Each row of a before or after table is a point. One or more steps were done to the points. Then noise was added and the rows were shuffled. The steps act on how far a point lies along the listed directions, d1 being the first. What was done? A step turns or swaps two directions, mirrors them in a line or flattens them onto one, adds a multiple of one to another, or multiplies one. Angles are multiples of 10 degrees, from the lower direction toward the higher: turns from -170 to 170, lines from 10 to 170 but not 90. Use the fewest steps. Two steps may share a direction if one is a turn and the other turns, adds or multiplies; they go together, in the order done. Otherwise the lowest direction goes first.

Directions:
(1): -0.11	-1.54	2.90
(2): 3.26	-0.33	-0.05
(3): 0.32	2.88	1.54
Before (10 x 3):
-0.12	-0.47	-0.35
-0.20	0.07	-0.51
-0.04	-0.41	0.03
0.06	0.56	0.55
-0.28	0.28	-0.59
0.10	0.20	0.43
0.06	0.55	0.31
0.22	0.55	0.53
-0.84	-0.57	0.10
-0.63	0.29	-0.66
After (10 x 3):
-0.73	0.55	0.41
-0.21	-0.39	0.29
-0.71	-0.57	0.26
-0.01	0.06	-0.74
-0.05	0.00	0.51
-0.39	-0.59	0.23
-0.04	-0.11	-0.63
0.13	0.00	-0.77
0.04	0.29	0.32
0.10	0.18	-0.46
Steps: turn d1 and d3 by 130 degrees

Directions:
(1): -0.57	-2.41	-1.47	-2.82	-0.47	2.24
(2): 1.22	1.03	-2.90	0.40	3.16	0.69
(3): 0.72	2.31	-1.49	-2.63	-1.64	-1.97
(4): 1.98	-0.64	2.54	-2.23	2.25	-0.85
(5): -1.85	-2.17	-1.15	0.03	1.09	-3.30
Before (14 x 6):
-0.21	-0.78	0.32	0.51	0.28	-0.69
-0.44	0.05	0.35	0.27	-0.53	0.10
0.12	-0.14	0.56	-0.02	0.56	0.29
-0.01	-0.23	0.07	-0.04	0.29	-0.31
-0.33	-0.37	0.29	0.27	-0.16	0.33
-0.69	-0.52	-0.39	-0.44	-0.53	0.30
-0.07	-0.44	-0.11	0.09	0.45	-0.45
-1.07	-1.43	0.48	0.02	-0.98	1.00
-0.65	-0.56	0.07	-0.27	-0.75	0.68
0.00	-0.72	0.42	1.30	0.36	0.53
0.05	0.12	0.17	0.39	-0.41	-0.11
-0.59	-0.37	-0.62	0.54	0.11	-0.58
0.10	0.14	0.16	0.20	-0.19	0.14
-0.32	-0.10	-0.20	0.53	0.09	0.32
After (14 x 6):
-0.34	-0.23	-0.22	0.43	0.06	0.39
-0.29	-0.14	0.43	0.53	-0.08	0.12
0.12	0.16	0.03	0.25	0.01	0.12
-0.26	0.39	0.20	0.61	-0.18	-0.09
-0.07	-0.47	-0.10	-0.01	0.35	-0.17
-0.69	-0.04	0.67	0.38	-0.91	0.00
0.02	-0.17	0.06	-0.08	0.26	-0.20
-0.50	-0.36	-0.64	0.40	0.02	-0.26
-0.70	-0.16	0.28	0.02	-0.86	-0.15
0.07	-0.22	0.51	-0.06	0.54	0.26
0.20	0.24	-0.14	0.47	-0.07	-0.08
0.02	-0.77	0.17	1.19	0.53	0.63
0.01	-0.52	0.13	0.64	0.51	-0.47
-0.94	-0.58	1.34	1.10	-1.08	0.08
Steps: turn d1 and d2 by -60 degrees; multiply d5 by 0.7

Directions:
(1): 0.97	0.87	0.75	-3.12	2.87	-0.71	-0.81	2.18	-2.49
(2): 1.20	1.57	-3.09	2.34	1.39	0.77	-2.55	1.83	0.98
(3): -5.05	-0.28	0.77	0.56	1.47	0.48	-0.61	1.63	0.65
(4): 0.77	-3.20	-0.77	1.55	0.83	2.08	2.56	1.95	-1.76
Before (9 x 9):
-0.82	-0.32	0.08	-0.06	0.27	0.28	0.14	0.46	-0.04
-0.01	0.68	0.10	-0.49	0.21	-0.40	-0.13	-0.30	0.10
1.07	-0.17	0.08	-0.38	0.10	-0.06	0.19	-0.07	-0.26
-0.96	0.59	0.29	-0.26	0.39	-0.17	-0.75	-0.44	0.41
0.21	0.35	-0.49	0.22	0.19	0.08	-0.86	0.08	0.30
0.84	-0.14	-0.49	-0.11	0.05	-0.06	0.05	0.15	-0.19
0.53	-0.21	-0.57	0.13	-0.28	0.12	0.61	-0.17	0.23
-0.78	-0.11	0.12	0.07	0.42	-0.06	0.23	0.47	0.16
0.38	0.03	-1.26	0.96	0.62	0.44	-0.83	0.72	0.23
After (9 x 9):
0.18	0.97	-0.05	-0.34	-0.06	-0.50	-0.34	-0.63	0.41
0.95	-0.32	0.20	-0.46	0.13	-0.05	0.36	-0.06	-0.35
-0.20	-0.03	-0.49	0.71	0.15	0.11	0.11	0.33	0.47
-0.59	1.10	-0.09	0.06	-0.05	-0.32	-1.16	-0.93	0.93
-0.09	-0.49	0.04	-0.58	0.25	0.04	0.83	0.28	-0.32
0.47	-0.56	0.04	-0.36	-0.21	-0.10	0.61	-0.11	-0.31
-0.18	-0.28	-0.61	0.65	0.09	0.54	-0.02	0.42	0.24
-0.52	-1.32	0.27	0.54	-0.90	0.30	1.00	-0.81	0.22
-0.34	-0.09	0.37	-0.14	-0.64	-0.18	-0.09	-0.83	0.44
Steps: turn d1 and d3 by -60 degrees; turn d1 and d2 by 130 degrees; multiply d4 by 1.6
